Rows are points. The ring and each string are closed loops that go straight from each point to the next, and from the last back to the first. Before rounding, they use only three directions, however many columns there are. How many times does the string pass through the ring? Passing back the other way cancels.
In the rows, 128 means zero.

Ring (9 x 4):
[[137 129 125 146]
 [ 93 123 142 133]
 [ 73 131 140 125]
 [ 73 144 129 120]
 [ 98 150 116 110]
 [143 140 113  99]
 [165 134 112 102]
 [180 133 109 121]
 [161 133 114 145]]
String (34 x 4):
[[ 37 170 115 152]
 [ 37 154 130 125]
 [ 82 113 154  85]
 [ 58 154 124 112]
 [ 74 149 124 104]
 [106 115 146  82]
 [117 131 128 106]
 [120 153 107 131]
 [126 127 129 101]
 [135 111 141  71]
 [152 129 120  80]
 [170 147  99  97]
 [158 154  96 124]
 [163 151  98 125]
 [176 161  84 138]
 [159 155  95 140]
 [146 125 126 112]
 [167 106 137  96]
 [204 121 114 123]
 [194 135 104 144]
 [177 108 133 117]
 [148 118 132 118]
 [136 121 132 118]
 [143 105 145 114]
 [139 109 142 133]
 [125 131 126 162]
 [113 152 110 172]
 [118 146 114 143]
 [108 139 123 141]
 [110 122 138 117]
 [103 101 159  95]
 [ 57 110 164 112]
 [ 43 135 145 131]
 [ 50 165 116 155]]
Times through: 2
String (24 x 4):
[[105 133 130  86]
 [ 99 162 105 102]
 [108 174  92 113]
 [126 129 127  77]
 [132 114 140  86]
 [131 145 111 128]
 [142 145 109 125]
 [135 122 132 106]
 [175 110 132  93]
 [212 132 101 126]
 [203 155  83 158]
 [162 148 100 146]
 [144 130 122 122]
 [158 107 139 100]
 [196 129 108 129]
 [214 151  83 146]
 [169 161  86 148]
 [143 139 114 122]
 [153 117 131  90]
 [167 122 123  71]
 [146 155  98  97]
 [124 167  93 123]
 [121 151 109 127]
 [121 122 135  99]]
Times through: 3

Ring (7 x 8):
[[147 132 159 164  93  92  59 137]
 [139 140 144 151 101 109 114 134]
 [127 145 122 132 123 129 166 123]
 [111 147 100 109 156 149 201 104]
 [113 144 100 109 162 144 181 102]
 [129 136 121 128 144 116 111 115]
 [143 131 147 153 114  94  57 129]]
String, 26 rows:
[[160 127 163 171  92  71  11 146]
 [143 126 169 167  99  89  24 127]
 [134 131 150 151 115 106  73 121]
 [141 135 135 144 120 102  89 129]
 [152 133 133 146 122  86  61 138]
 [143 130 130 139 137  94  61 124]
 [127 133 119 125 154 115  98 109]
 [130 139 100 114 163 118 130 115]
 [133 141 109 123 144 117 137 123]
 [123 139 126 131 134 126 135 113]
 [104 142 107 109 164 152 183  92]
 [103 147  86  94 180 159 217  93]
 [122 147  90 105 163 137 190 113]
 [128 143 109 122 143 125 154 119]
 [115 141 117 121 146 138 158 105]
 [104 143 100 105 169 153 191  93]
 [108 144  90  98 179 149 190  95]
 [127 141 100 113 159 125 151 115]
 [129 139 121 129 139 120 127 117]
 [126 137 128 133 134 121 119 115]
 [142 136 125 137 130 101  95 130]
 [152 130 138 149 121  83  44 136]
 [143 127 156 157 112  91  36 126]
 [131 130 155 153 114 108  68 117]
 [136 135 141 146 117 107  91 125]
 [157 132 148 160 102  79  45 145]]
Times through: 0

Ring (7 x 12):
[[ 96 146 119 120 105 147 102 155  80  73 157 147]
 [ 93 156  97 135  98 156  95 165  75  52 151 153]
 [128 143 102 127 109 147 113 149 108  95 133 135]
 [169 117 127 131 104 122 135 124 149 135  94 119]
 [184 102 148 126 104 108 146 110 164 157  82 111]
 [161 110 153  99 124 116 139 115 142 161 122 111]
 [121 131 137  99 123 135 117 137 103 119 154 128]]
String, 31 rows:
[[131 126 131 134  94 128 119 137 114  95 116 137]
 [112 132 133 131  93 133 111 144  97  79 131 145]
 [ 87 146 125 117 105 146  99 155  72  68 164 150]
 [ 79 156 114 103 120 157  94 162  62  71 186 148]
 [ 97 154 112  92 134 157 103 155  77 100 185 135]
 [113 142 117 117 111 144 109 149  95  92 148 138]
 [108 139 116 150  80 139 105 153  93  55 119 153]
 [122 133 120 146  85 134 112 146 106  73 113 146]
 [ 83 154  95 171  63 152  88 172  70   7 123 172]
 [ 79 167  83 138  97 167  86 176  61  33 161 160]
 [ 90 170  83 100 135 172  94 170  68  81 191 140]
 [115 152 102  97 135 156 109 153  93 110 171 129]
 [128 136 114 137  96 138 114 145 110  86 120 139]
 [130 135 106 163  74 136 112 149 114  63  95 148]
 [139 140  97 141  99 144 116 148 119  91 113 135]
 [147 140 103 102 136 147 123 140 124 139 143 116]
 [149 133 116 103 131 139 126 134 126 141 138 116]
 [143 128 124 120 111 132 124 134 124 120 122 126]
 [163 110 133 162  72 113 132 126 147 100  65 134]
 [165 111 135 145  87 115 134 123 148 119  80 127]
 [171 105 141 151  81 110 138 119 154 120  68 126]
 [205  84 159 159  73  89 156  99 188 148  32 116]
 [204  91 160 112 117  99 158  97 183 193  78  97]
 [173 112 146  86 141 120 144 112 151 185 129 100]
 [151 122 136 102 126 128 131 126 131 147 131 116]
 [159 110 146 128  99 115 134 121 141 130  98 123]
 [165 103 156 129  96 107 139 114 148 137  89 121]
 [163 106 162  88 132 113 142 110 144 175 128 106]
 [146 123 151  57 163 131 134 119 124 187 174 100]
 [133 133 133  76 148 140 124 133 111 153 169 113]
 [128 133 133  88 136 138 121 135 108 137 162 120]]
Times through: 5
String:
[[159 114 133 143  89 118 131 126 142 115  87 128]
 [157 121 133 107 123 127 133 125 136 147 123 115]
 [168 117 140  82 146 126 141 116 145 183 138 100]
 [145 121 133 131  98 124 126 131 127 112 108 130]
 [169 100 158 130  96 105 141 112 153 141  86 119]
 [167 102 167  97 124 108 144 108 148 171 117 108]
 [147 119 157  56 162 127 136 117 125 190 172 100]
 [134 127 150  54 163 134 129 124 113 178 184 105]
 [131 122 151  92 127 127 125 127 113 138 150 121]
 [136 117 142 144  82 119 122 132 121  92  99 140]
 [136 125 134 124 103 128 122 134 118 110 121 131]
 [142 115 144 138  88 118 126 128 126 104 100 135]
 [157 104 162 117 104 108 137 114 141 141 104 120]
 [153 112 145 131  95 116 131 123 136 121  99 127]
 [143 126 131 106 122 131 126 131 123 134 134 121]
 [174 113 146  76 151 122 145 111 151 196 138  95]
 [209  86 161 131 100  93 159  96 189 179  56 103]
 [198  89 151 170  65  93 150 106 182 130  29 122]
 [159 114 132 148  85 118 131 127 142 109  82 131]
 [149 126 124 123 110 130 126 132 129 123 116 124]
 [147 120 126 155  78 123 124 134 131  90  85 138]
 [155 127 111 145  94 131 126 136 136 106  94 130]
 [150 137 104 116 123 143 124 139 127 128 128 120]
 [145 139 108 101 135 145 123 139 122 138 145 117]
 [137 131 123 115 116 136 121 137 118 119 132 126]
 [152 121 125 145  89 124 127 132 134 105  92 132]
 [174 109 131 154  82 114 137 122 156 119  66 126]]
Times through: 0

Ring, 10 rows:
[[ 76 162 135 116 138 147 115  95 112 131 134  98 136 189]
 [ 77 175 134 112 139 153  92  92 119 122 133  94 133 204]
 [ 92 172 130 117 141 155  75 100 132 117 133  95 132 192]
 [107 152 126 126 147 151  81 112 138 125 135 103 132 158]
 [118 125 125 134 155 143  98 124 139 139 137 112 134 118]
 [127  83 124 146 165 129 138 140 131 165 142 126 138  62]
 [128  67 125 151 161 123 167 144 123 175 144 132 141  44]
 [124  71 126 150 151 123 183 139 115 175 144 130 143  54]
 [110  96 128 142 140 129 179 125 108 164 142 122 143  93]
 [ 91 128 132 129 136 137 154 109 106 149 138 110 140 142]]
String, 30 rows:
[[122  57 129 145 196 120 131 149 133 185 144 135 135  25]
 [112  61 132 142 191 119 144 143 124 186 144 133 137  37]
 [111 100 128 138 158 132 140 128 122 160 140 120 138  93]
 [130 102 121 147 136 136 152 132 127 150 141 120 140  91]
 [148  76 116 160 133 129 178 145 127 161 144 130 144  52]
 [137  43 123 159 162 116 193 153 119 189 147 140 144  11]
 [117  38 131 150 185 111 184 150 113 201 147 141 141   9]
 [109  72 132 141 175 122 158 136 117 181 143 129 139  56]
 [114  99 127 140 154 132 145 129 122 160 141 121 139  90]
 [136 108 118 148 129 139 149 131 130 143 140 119 141  98]
 [148  77 117 157 145 131 156 147 135 160 143 129 141  50]
 [128  64 126 148 185 123 133 148 135 177 143 133 136  33]
 [111  88 130 136 187 129 110 136 134 167 141 124 133  69]
 [103 114 130 130 170 137 106 123 130 152 138 115 134 110]
 [115 132 124 134 142 144 112 119 132 135 137 110 136 132]
 [122 152 120 134 127 153  98 115 139 118 135 103 135 156]
 [107 181 123 121 130 162  63 102 143 103 132  93 131 198]
 [ 82 188 132 109 146 160  52  93 135 109 131  89 129 214]
 [ 57 180 142 100 171 152  52  88 124 126 131  91 127 210]
 [ 80 152 136 116 158 145  93 102 122 137 135 102 133 169]
 [107 157 125 128 126 152 107 107 128 121 135 101 136 171]
 [108 175 123 126 116 158  96 102 132 108 133  95 135 194]
 [ 66 208 136 100 144 163  44  80 129 103 129  82 128 246]
 [ 63 197 138 100 157 159  43  84 129 112 130  86 127 230]
 [ 79 154 136 114 163 146  81 102 125 135 134 101 131 170]
 [103 135 128 129 146 143 114 114 126 139 137 108 136 140]
 [122 141 121 136 127 149 116 117 133 126 137 107 137 144]
 [132 144 118 139 128 152  99 121 143 120 136 106 135 141]
 [134 128 118 143 130 147 117 126 139 129 138 112 137 121]
 [141 103 118 148 146 140 121 138 143 144 140 120 137  84]]
Times through: 5
String, 26 rows:
[[ 93 136 132 127 141 141 132 109 115 143 137 108 138 148]
 [103 147 127 129 127 147 126 108 120 131 136 104 138 160]
 [100 174 126 124 114 156 109  98 123 112 133  95 137 198]
 [103 150 127 128 132 148 113 108 125 128 136 103 136 163]
 [ 75 167 136 111 156 150  77  96 125 128 133  96 131 190]
 [ 76 185 135 107 156 158  47  92 134 114 131  90 128 210]
 [107 175 124 122 134 159  66 104 142 108 132  95 131 189]
 [119 148 122 133 129 151 103 115 136 122 136 105 135 153]
 [102 136 129 127 153 144 102 115 129 138 136 108 134 140]
 [ 88 143 134 118 173 145  72 110 133 139 135 104 130 151]
 [ 92 165 131 115 163 154  51 105 141 122 133  98 128 176]
 [112 174 122 125 129 159  71 106 142 107 133  96 132 186]
 [121 163 119 133 115 156 102 110 136 111 134 100 136 173]
 [106 147 126 129 134 148 111 111 127 128 136 104 136 157]
 [ 72 157 138 112 159 146  92  98 118 136 134  99 132 179]
 [ 36 192 148  92 161 151  73  75 107 128 131  86 130 237]
 [ 73 178 135 113 126 152 114  88 110 122 133  93 136 211]
 [105 141 126 132 126 145 136 110 118 134 137 106 139 152]
 [117 132 123 138 124 144 140 117 123 135 138 110 140 136]
 [118 129 122 141 112 142 165 116 115 137 139 111 143 135]
 [120 121 122 142 118 140 164 120 116 141 139 114 143 124]
 [109 119 127 136 139 138 144 119 119 147 139 114 139 121]
 [ 84  96 138 130 162 124 169 118 100 175 141 120 141 101]
 [ 87 100 136 133 148 126 182 116  97 171 141 119 143 107]
 [105 123 127 137 120 137 174 113 106 147 139 113 144 133]
 [110 133 125 135 125 143 144 114 118 137 138 109 140 141]]
Times through: 4

Ring (10 x 14):
[[148  90 154 121 100  65 100 110 128 143 135 149 121 136]
 [129  95 131 106  89  88 117 116 110 121 130 167  97 146]
 [111 108 104 103  91 117 123 124 114 116 126 164  80 150]
 [ 89 131  70 108 108 160 124 135 129 120 123 142  67 152]
 [ 80 146  59 116 129 182 119 138 134 122 127 120  71 151]
 [ 81 153  65 125 151 187 112 136 133 124 135 102  87 148]
 [ 95 150  87 134 163 168 101 130 135 132 143  91 109 142]
 [121 132 118 142 156 128  89 121 147 151 144  91 129 133]
 [143 111 144 141 134  88  85 114 154 163 141 107 135 128]
 [151  96 155 132 112  67  91 111 143 156 138 131 131 130]]
String (28 x 14):
[[146 105 137 143 117  81  83 118 180 182 131 109 124 124]
 [165 100 162 157 129  57  67 111 193 200 137  93 150 115]
 [154 112 157 156 149  78  70 111 171 181 146  85 155 120]
 [124 126 133 134 155 118  94 116 118 131 151 105 136 138]
 [114 133 118 133 156 133  97 120 121 129 148 104 126 140]
 [106 135 110 125 152 143 105 122 109 117 147 113 116 145]
 [110 131  94 134 132 139  98 129 161 155 131 105 100 136]
 [ 93 149  70 138 147 172  99 137 169 155 130  88  92 138]
 [ 62 173  42 127 170 222 114 143 130 116 138  86  81 152]
 [ 69 160  53 118 154 204 119 139 117 108 136 106  79 154]
 [ 89 140  85 114 140 166 118 129 104 105 139 125  92 153]
 [101 132  89 121 127 149 110 130 134 131 132 122  91 145]
 [ 85 144  58 124 126 176 113 140 159 142 123 112  71 145]
 [ 55 167  20 118 138 225 123 150 151 126 121 104  50 154]
 [ 59 165  38 114 150 218 125 143 118 104 132 110  66 157]
 [ 59 169  40 118 160 221 122 143 117 104 136 101  73 157]
 [ 81 152  76 119 157 184 116 132 103 103 143 111  95 153]
 [ 90 147  85 124 156 171 110 130 115 114 143 106 102 148]
 [ 87 159  84 134 179 183 102 130 118 118 150  84 114 146]
 [ 99 158  98 147 190 170  89 127 134 136 153  67 132 138]
 [115 140 124 140 175 138  91 118 119 130 155  87 140 138]
 [119 124 120 129 139 121 100 120 128 134 142 115 119 139]
 [126 118 117 135 125 112  94 123 159 159 133 112 112 133]
 [155 104 145 152 124  73  74 116 194 196 132  97 135 118]
 [173  90 179 152 124  40  70 105 174 189 141 106 157 117]
 [148 101 160 132 127  73  91 109 128 145 145 125 140 133]
 [133 109 140 126 127  95  99 114 120 133 143 129 126 138]
 [132 111 130 130 122  99  96 118 142 149 136 123 118 135]]
Times through: 4
String, 25 rows:
[[107 140  92 139 148 150  95 129 159 153 136  92 108 136]
 [113 129 106 131 138 134 100 125 140 140 138 110 110 139]
 [116 126 111 129 135 127 100 123 137 139 138 114 111 139]
 [121 125 123 131 143 121  97 119 128 135 144 111 123 139]
 [125 119 120 133 130 113  96 121 147 150 137 113 116 135]
 [137 112 131 139 126  96  88 119 164 167 135 109 123 129]
 [165  94 163 149 117  53  74 110 181 190 135 109 143 119]
 [167  86 177 136 112  42  83 104 146 164 141 130 146 126]
 [150  91 165 122 112  62  99 106 111 132 144 146 134 137]
 [124 112 127 119 120 107 107 118 115 125 139 138 112 143]
 [131 105 125 123 105  95 103 119 143 147 130 137 106 137]
 [147  83 144 115  76  61 106 114 141 149 124 164 102 137]
 [141  77 147  97  65  61 121 112 103 118 127 192  94 147]
 [125 102 112 115  87 101 111 124 147 146 121 151  86 141]
 [116 117 105 122 111 121 107 125 144 143 128 131  95 141]
 [110 117 101 114 108 127 115 126 127 127 129 142  88 146]
 [106 120  85 116  99 135 114 132 152 143 120 138  74 144]
 [ 84 131  56 106  95 166 127 140 144 128 114 146  51 152]
 [ 73 142  49 105 112 186 131 141 125 111 121 139  54 157]
 [ 82 141  73 109 131 173 124 133 104 102 135 133  79 156]
 [ 96 135  86 118 131 156 114 130 124 121 134 124  90 148]
 [ 86 144  79 117 144 173 117 131 110 109 139 119  91 152]
 [ 71 161  64 119 165 201 118 135 103 100 144 104  91 155]
 [ 97 140  92 123 146 158 109 128 117 118 141 113 102 147]
 [105 135  95 129 140 146 103 128 140 138 136 108 103 141]]
Times through: 2

Ring, 7 rows:
[[121 121 146 120 130 164 147 137 114 120 118 122 117 132]
 [150 126 140 120 155  67  94  93 112 175 114 118 158 147]
 [155 137 137 126 160  46  79  79 112 182 118 123 165 136]
 [133 150 134 135 146 102 105  95 114 143 128 134 138 106]
 [124 143 154 128 122 158 145 128 117 108 136 132 121  96]
 [123 129 168 118 109 187 169 151 118  96 135 124 115 107]
 [117 122 157 118 116 192 167 153 116 100 126 122 109 121]]
String:
[[149 142 145 127 147  73  96  91 114 161 127 126 156 119]
 [138 139 146 127 139 109 116 107 115 142 127 127 140 116]
 [129 143 141 131 138 126 122 111 115 131 128 131 130 109]
 [122 146 138 133 135 142 129 115 115 121 130 135 122 102]
 [130 138 147 127 133 135 130 118 115 127 128 128 129 112]
 [115 147 143 133 125 171 146 128 117 102 134 136 111  92]
 [115 146 156 130 113 188 161 140 118  89 140 135 108  86]
 [132 135 173 120 110 168 160 142 119 102 141 125 125  99]
 [138 129 173 116 115 151 152 138 118 115 136 121 133 111]
 [126 133 153 123 125 155 144 131 116 117 129 126 123 113]
 [111 134 149 127 119 192 161 144 117  95 130 130 105 105]
 [106 130 154 124 111 217 177 158 118  82 131 129  96 104]
 [106 119 169 115  98 241 198 178 119  70 132 123  92 110]
 [112 117 167 114 105 221 187 170 118  84 128 120 101 119]
 [ 96 118 152 119 108 245 193 174 117  74 123 125  84 119]
 [103 127 138 126 124 204 163 148 115  96 121 129  96 118]
 [100 123 134 125 126 209 165 151 114  97 116 127  93 126]
 [114 117 139 120 132 175 150 141 114 118 113 121 110 139]
 [136 117 148 115 139 123 128 123 113 146 114 116 137 147]
 [141 126 151 119 138 111 121 115 114 147 121 120 142 134]
 [133 130 142 123 141 118 120 113 113 143 120 123 135 130]
 [137 128 129 125 155  91 101  99 111 163 111 122 143 143]
 [159 125 135 120 165  36  75  79 110 195 109 116 170 157]
 [174 125 147 116 165   7  66  72 111 209 113 112 187 159]
 [161 130 147 120 155  44  84  84 112 185 119 117 171 143]
 [144 134 144 124 145  90 106 101 113 156 122 123 149 129]
 [133 141 131 131 149 102 105  98 113 149 121 130 137 121]
 [144 149 123 136 164  55  75  72 111 174 120 132 154 121]
 [146 154 123 138 164  48  71  68 112 174 124 134 157 115]]
Times through: 4

Ring, 6 rows:
[[163 159 128 111 142  99  42 141 141 174  96  88 137 173]
 [138 137 110 121 156 106  53 136 128 165 109  98 138 178]
 [ 87  98 102 149 142 145 122 127 120 126 128 154 127 127]
 [ 87 102 119 155 117 162 149 128 133 113 124 176 119  92]
 [126 133 142 138 103 145 128 136 147 132 104 156 121  89]
 [157 157 146 119 112 119  85 142 150 157  93 121 128 121]]
String (30 x 14):
[[181 189 161 119 105 128  49 143 179 158  85 102 121 148]
 [186 182 152 106 118 103  44 146 161 175  83  90 132 153]
 [177 164 137  99 134  83  51 146 136 185  86  87 142 152]
 [140 132 121 116 138 102  86 140 123 164 102 116 139 135]
 [132 133 123 127 133 121  89 136 134 151 107 125 131 136]
 [163 172 136 123 133 123  34 138 162 160  98  91 127 182]
 [172 181 132 118 144 114   7 139 165 169  97  73 129 208]
 [143 147 123 125 141 119  58 136 143 157 106 105 131 167]
 [130 131 118 127 140 118  82 136 130 153 109 119 133 147]
 [120 109 104 118 153  95  99 137 102 164 111 122 144 135]
 [121 120  96 125 168 105  60 133 115 161 117 103 140 182]
 [107 101  91 126 167 102  89 133  99 159 121 119 144 157]
 [114 110 108 127 144 112 107 135 112 152 114 133 138 127]
 [112 118 112 137 140 132  98 132 128 140 117 134 129 139]
 [ 91 116 107 159 140 166  96 124 144 116 131 146 117 156]
 [ 74  96 100 162 141 166 123 123 129 111 136 162 120 135]
 [ 71 100 107 171 130 183 131 121 141  99 137 173 113 126]
 [103 121 121 152 124 159 112 129 144 121 121 153 119 126]
 [111 119 120 140 128 138 113 132 132 135 115 146 126 120]
 [ 99  97 110 134 134 123 138 133 108 140 117 155 134  99]
 [109 117 122 142 123 143 122 132 133 131 115 152 125 111]
 [106 128 135 157 105 174 128 129 158 111 117 167 111 104]
 [113 136 140 154 102 172 121 131 162 114 114 161 111 107]
 [120 129 131 140 117 144 114 134 143 133 110 148 123 112]
 [115 113 125 131 120 125 136 137 121 141 109 154 131  90]
 [123 121 138 131 105 131 145 138 131 138 103 161 127  72]
 [139 142 150 130  96 137 126 140 149 139  97 152 123  82]
 [136 127 134 118 117 109 123 141 123 156  98 140 135  90]
 [135 135 130 126 123 122 100 138 135 150 103 131 130 120]
 [152 158 144 126 113 130  80 139 157 150  97 121 124 131]]
Times through: 1

Ring (8 x 14):
[[118 128 138 131 101 153 147 199 143 145 164  79  96 119]
 [103 150 144 124 100 154 165 194 149 148 169 103 103 122]
 [109 162 140 136 104 148 164 153 150 150 157 134 141 130]
 [141 145 128 155 107 151 146 126 153 146 145 128 171 142]
 [169 122 118 174 109 148 119 106 146 143 131 112 187 145]
 [166 109 120 182 109 129  98 104 124 145 118 103 177 128]
 [142 109 131 171 105 117  96 132 108 148 122  93 141 107]
 [129 114 135 148 102 136 121 177 125 146 146  76 108 111]]
String, 26 rows:
[[ 63 199 158 115 100 138 192 166 145 158 166 167 123 117]
 [ 68 190 156 113 100 143 190 179 148 156 170 153 114 117]
 [ 66 187 158 117 100 134 181 175 137 157 164 152 111 110]
 [ 55 197 161 108  99 139 195 185 143 158 172 158 104 111]
 [ 85 170 151 132 101 128 160 158 130 156 151 143 124 110]
 [124 139 136 149 104 138 138 149 135 149 145 113 138 122]
 [136 142 130 142 105 163 156 157 161 144 160 109 146 143]
 [123 167 134 141 106 158 169 134 163 148 156 145 167 146]
 [163 136 119 157 109 170 148 128 170 140 152 114 180 159]
 [180 119 112 166 109 170 133 124 168 138 146  98 183 161]
 [210 105 100 190 114 166 111  82 165 136 127 103 223 171]
 [170 116 118 187 110 130 100  85 128 145 114 118 197 135]
 [130 133 135 165 106 120 116 120 117 151 125 122 156 113]
 [166 109 120 171 107 143 110 127 137 142 132  91 163 134]
 [186  90 113 187 109 138  88 110 129 140 119  80 175 134]
 [151 106 128 191 108  98  75  91  92 151  99 111 171 103]
 [133 122 135 177 106 103  94 106  98 153 110 120 158 102]
 [131 129 134 164 105 121 114 127 116 150 127 115 149 112]
 [140 123 131 175 107 114 102 108 110 151 116 118 164 112]
 [150 121 126 163 106 141 120 133 136 145 136 101 155 130]
 [183 106 112 177 110 155 112 115 150 139 133  91 182 149]
 [208 104 101 187 113 168 113  91 167 135 131  97 215 170]
 [154 141 123 170 110 144 132  96 147 146 131 137 196 145]
 [121 148 137 153 105 132 138 131 132 151 138 131 153 122]
 [139 137 129 149 105 154 144 147 151 145 151 109 150 137]
 [127 153 133 137 105 164 166 157 164 145 163 120 146 144]]
Times through: 4
String:
[[104 165 143 147 104 128 150 129 131 154 140 150 153 119]
 [124 155 135 154 106 137 145 121 140 150 140 142 167 131]
 [136 137 131 156 106 140 134 133 138 147 140 117 156 129]
 [168 120 118 165 108 159 129 127 156 140 143 100 173 149]
 [189 108 109 173 110 166 121 119 162 137 140  90 185 159]
 [164 116 120 167 108 150 121 128 145 142 138  97 166 140]
 [205  91 104 192 112 152  94  94 146 137 121  85 201 153]
 [177 100 117 201 111 112  74  72 107 147  98 111 199 122]
 [172  97 119 194 109 115  77  92 108 146 104  98 180 118]
 [170 100 119 173 107 143 103 132 134 141 131  79 157 132]
 [140 121 131 161 105 132 117 140 126 147 134  99 143 119]
 [114 121 143 169 103  93  93 129  85 156 113 111 129  85]
 [128 100 138 167 102 103  85 153  89 151 119  77 111  87]
 [150  96 128 156 103 143 109 177 128 142 144  57 111 117]
 [122 109 139 144 100 132 117 193 117 147 148  65  89 101]
 [103 139 146 144 101 121 131 163 115 153 141 110 113 100]
 [108 136 143 138 101 134 138 178 126 150 151  98 106 108]
 [101 137 145 121  99 151 156 214 141 147 171  82  79 112]
 [127 129 134 121 100 177 165 219 167 140 182  67  91 136]
 [136 129 131 140 103 161 148 177 154 143 162  88 124 135]
 [110 146 141 142 103 136 144 159 132 150 149 116 126 116]
 [ 78 174 153 121 100 138 173 178 138 155 163 137 110 112]
 [ 83 181 150 116 101 152 187 179 155 153 172 142 118 125]
 [137 142 129 139 105 167 159 164 165 143 163 105 142 145]
 [128 142 134 147 105 146 144 148 144 147 149 116 144 129]]
Times through: 2

Ring:
[[169 135  86 128 150 133 136 191 138 147  98 126 149 130]
 [161 135 100 130 146 128 152 179 129 151 117 125 183 135]
 [140 133 118 146 126 117 149 142 115 158 121 115 201 128]
 [125 129 129 155 109 113 137 111 110 161 119 105 187 118]
 [120 125 133 152 100 116 126  91 112 160 121 100 156 112]
 [128 121 125 135 102 129 111  90 127 153 122  99  93 110]
 [140 122 109 130 111 135 101 111 137 148 105 103  69 108]
 [154 127  88 135 125 135  97 149 143 145  79 110  78 109]
 [165 133  80 134 141 134 113 181 142 144  78 119 112 119]]
String:
[[163 132 111 110 150 135 166 170 132 151 150 128 172 145]
 [170 139  97 123 159 129 169 200 129 151 126 133 208 146]
 [163 141  83 154 147 119 139 201 126 152  76 124 204 127]
 [167 140  75 150 149 123 129 207 132 149  67 125 180 124]
 [176 137  73 129 156 135 130 209 144 144  82 128 142 129]
 [170 131  89 112 149 142 132 179 146 143 113 125 110 131]
 [170 130  83 117 145 142 118 179 149 142  97 122  90 124]
 [158 132  68 154 127 130  79 171 144 143  37 109  79  99]
 [148 129  78 159 116 127  77 149 139 146  42 104  79  96]
 [147 127 100 138 121 130 110 138 134 149  94 109 106 113]
 [147 127 104 132 123 132 116 136 134 149 105 110 107 116]
 [141 126  97 147 112 128  93 127 134 149  77 103  86 103]
 [136 124  90 156 101 129  66 116 138 147  51  96  48  89]
 [145 122  92 137 111 137  78 122 145 144  74 101  37  99]
 [156 123  99 112 128 144 109 137 148 143 113 112  57 118]
 [156 126 107 112 133 140 130 143 141 147 130 117  99 127]
 [162 126 100 107 138 144 126 152 146 144 124 119  85 127]
 [167 132  68 139 137 136  92 182 149 141  55 116  79 109]
 [165 137  61 158 138 126  91 197 141 144  31 116 116 105]
 [164 137  72 152 141 126 110 194 137 146  55 119 141 115]
 [178 142  64 144 160 128 129 227 139 145  61 130 171 127]
 [173 133  96 106 158 140 157 189 141 146 134 131 151 143]
 [163 130 107 108 147 138 154 166 137 148 142 125 145 140]
 [149 133 104 142 131 124 135 156 126 153 104 116 166 124]
 [144 137 102 164 129 112 138 165 114 158  86 115 214 121]
 [143 134 106 154 127 117 137 153 118 156  98 114 191 122]
 [150 128 111 126 130 131 137 143 131 151 125 116 138 127]
 [155 130 114 117 140 132 156 154 129 152 143 122 164 138]
 [156 128 113 111 139 136 150 150 134 150 144 121 140 136]]
Times through: 0
